Each point is reached from the start by the listed moves, each made 0, 1 or 2 times, or once backwards (-1), plus a little noise. Is the number of moves made odd or even? Then give how often each move was made.

Moves:
(1): [13 19]
(2): [-11  26]
Start: [4 5]
Points:
[20 70] -> odd (2, 1)
[10 95] -> even (2, 2)
[-17  57] -> even (0, 2)
[-31  38] -> odd (-1, 2)

Moves:
(1): [ -1  -1   8  -1 -17   7 -12   4   0]
(2): [ 14  14   4  -9  13   9 -13   4  -6]
(3): [  7 -14  13   1  15   3 -18   4  -3]
(4): [-10  32   1   2  -3 -11 -20  34 -37]
(5): [-21  25  11  -5  21   6   1   0 -19]
(6): [-28  13  -8  -8   5  44  -8  36 -26]
Start: [  0 -21   1  -3 -22   9 -25   6  -8]
Points:
[ 22 -41  35 -33  25  95 -87  28 -16] -> odd (1, 2, 2, -1, 0, 1)
[ 71 -81  41 -19 -17  50 -92  -5  30] -> even (2, 2, 2, -1, -1, 0)
[ 21 -17  38   5 -49 -27 -79  17 -21] -> odd (2, 0, 1, 1, 0, -1)

Moves:
(1): [  2   6  -5 -10  10  12  -7   1  -1   5   2]
(2): [ 1  9 14 12  2 -1  5  0  6  1 -2]
(3): [-13 -19  -9   6  -2  -5   3  -7  -3   4  10]
(4): [ -1  12  -4   8   0   4  13 -16   9  -3  -2]
(5): [ 4  3 -5 -8 -1 11 12  2  1  7 -9]
(6): [ 6  2 -1  5 -6 -3 -3  0 13  8  4]
(7): [ -7   4   3   2  -1  -4  -4   3 -17  25  -3]
(8): [ 6 -4  3  1 -3  6 -3 -3  6  1 -1]
(9): [-10  -7   4  -6   9 -16   0  -9  14   1  -7]
(10): [-11  15  -1  -2  -2 -11  -8   2  -5  -6  17]
(11): [-12   1   2  15   1   9  -6   0   9  -9 -16]
Start: [ 5  4 -2 -3 -1 -6 -3  0  4 -4  4]
Points:
[-14  -5   6  -7  20 -23 -18  -2 -20  49 -15] -> odd (1, 0, 0, 0, -1, 0, 2, -1, 1, -1, 0)
[-47 -31 -33 -21  -7 -95  -2 -29  26 -20  68] -> even (-1, -1, 2, 0, 0, 1, -1, -1, 2, 2, -1)
[-38  19  -6  -9  26 -32  19 -32  32   4   6] -> odd (1, 1, 1, 1, 1, 0, 0, -1, 2, 1, 0)
[ 58  19  34  -4 -18  25  28  32 -16  46 -25] -> even (-1, 2, -1, -1, 2, 0, 1, 1, -1, -1, -1)

Moves:
(1): [  8   4  -1  -6  -7  -7 -10  -4   3  -9  13   2   0  -1  16 -15   0  -3
   3  -1]
(2): [-15  -9  -3  -9   0   0  -3  17  -8   5   8  -2   2   7   0  -3  -1   8
   6  -2]
(3): [ -1  -8  -2  16   5  -8  10  16   2  15   5  25   8   9  -2  17  24  -2
 -20   4]
(4): [-15  22  -2 -10 -10  25  -9  10 -10   4 -27   1  21   1  -4   9   9 -16
  12  -8]
(5): [ 13   1   9  -3 -13   3  -1 -11  12  -9   0  12   1   0  -5   1   3   9
   6  -2]
(6): [-4 12 15 -7  6  1 -8  0 -4  5  2  0  5 -5  4  6  2 18 -5 -5]
(7): [ -9  -2  -6   3  -9  -3   4  -1 -12   5   1   2   5  -4   2  12   6   8
  14   6]
(8): [ 7 10 21  9 -6  0  0  9  7  2  5 -4 -1 -2 11  7  4  9  7 -9]
(9): [ -5  -2  -9   1   1   6  -7  -5  16  -6  14 -16   4 -14  -1   0  11   0
 -14   9]
(10): [-12   0   5  13  -3  -2  -5   0  12  -2  20 -17   6  -7  -4   8  14  -6
  -7   5]
(11): [  7  -2   4   0 -14  -6 -11  10   4  -5  22  -1   2 -12   7   0   0  -5
   0  -5]
(12): [  5   7  10  -3  14  11  18 -16   0  18   7   2  -8  -6   3  10  -9   0
   7  -5]
(13): [  4   1  -6   1   0   5  11  -4  13   7  -4 -11  -5   7  -4  -1 -11  -9
 -20   1]
(14): [-10   9   6   1   1   9  -2   2   1  13  -8   6  -8   3  -4  13   2   6
   2   2]
(15): [ -2  -8   4   6   0  10 -12 -12   3   2  -5   5   2  -8  -3   2   2  16
   6   2]
(16): [  8   6 -16  -3  11  -7   6  -4   7  12  -9   7   1   8  -4   4  -5  -5
   0  -2]
(17): [  0  12  10   6  -2  16   0  16  -9  -3   6 -18  -2  14  -4   5  -3   5
   6  -9]
(18): [-22  -5 -15   2  18  -7   9   6  -9  -2  10 -10  -3   4  -3  -6 -28  -3
   9  10]
Start: [ -2  10   5  -8  -7  -3   4   2   6  -5   3  10 -18   4  -7  -1  -9   2
  -8  -4]
Points:
[-92  62  14 -20  90   7  59  45 -27  76  13 -14  -7  43 -29  47 -63  -6
  48 -25] -> odd (-1, 2, 0, 1, 0, 1, -1, 1, -1, 2, -1, 2, -1, 0, -1, 2, 0, 2)
[-26  38 -92 -66 -47  24 -11 -11  70 -17  10   1  10   2 -17 -24 -23 -83
 -31  17] -> odd (2, 1, 0, 2, 2, -1, 0, -1, 2, 0, 1, 0, 2, 1, -1, 1, -1, 1)
[ 14  17  22  19 -34  41  -1  85   9  16 -29  21  17  81 -33  19  39 -15
 -70 -41] -> even (0, 1, 2, 1, 0, 0, -1, 0, -1, 0, 0, -1, 2, -1, 1, 0, 2, -1)
[-23  47 -23 -39   0  29 -12 -65   3   3 -45  21 -19 -25 -27  34   0  54
  33  27] -> odd (0, -1, -1, 0, 1, 1, 2, -1, 2, -1, -1, 0, -1, 2, 0, 1, 0, 0)
[-10  53 -49 -49 -33  60  69  31 -18  28 -77 -24 -15  92 -60  25 -65   1
  55 -26] -> odd (-1, 2, -1, 1, 2, -1, 2, 0, 0, -1, -1, 0, 2, 0, -1, 2, 2, 0)
[-93  47  49 -17   7  95 -50  59 -34  36  37 -23  -5  -5 -17  51 -13  75
  62 -24] -> odd (0, 2, 0, 1, 0, 1, 0, 0, 1, 0, 1, 1, -1, 2, 2, 0, 2, 1)
[-31  77 -21 -49 -11  72  14  12 -43  48  -4 -12  35  41  -7  33  21 -18
  63 -36] -> odd (2, 2, 0, 2, 0, 0, 2, -1, 0, 1, -1, 2, 0, -1, 0, 2, 2, -1)
[ -8   9 -29 -10   2   9 -36  24  49   9 -22  24 -24   9 -17   3  13  27
   0   5] -> even (0, 1, 0, 0, 0, -1, -1, 1, 2, -1, 0, -1, -1, 2, 1, 2, 0, 0)
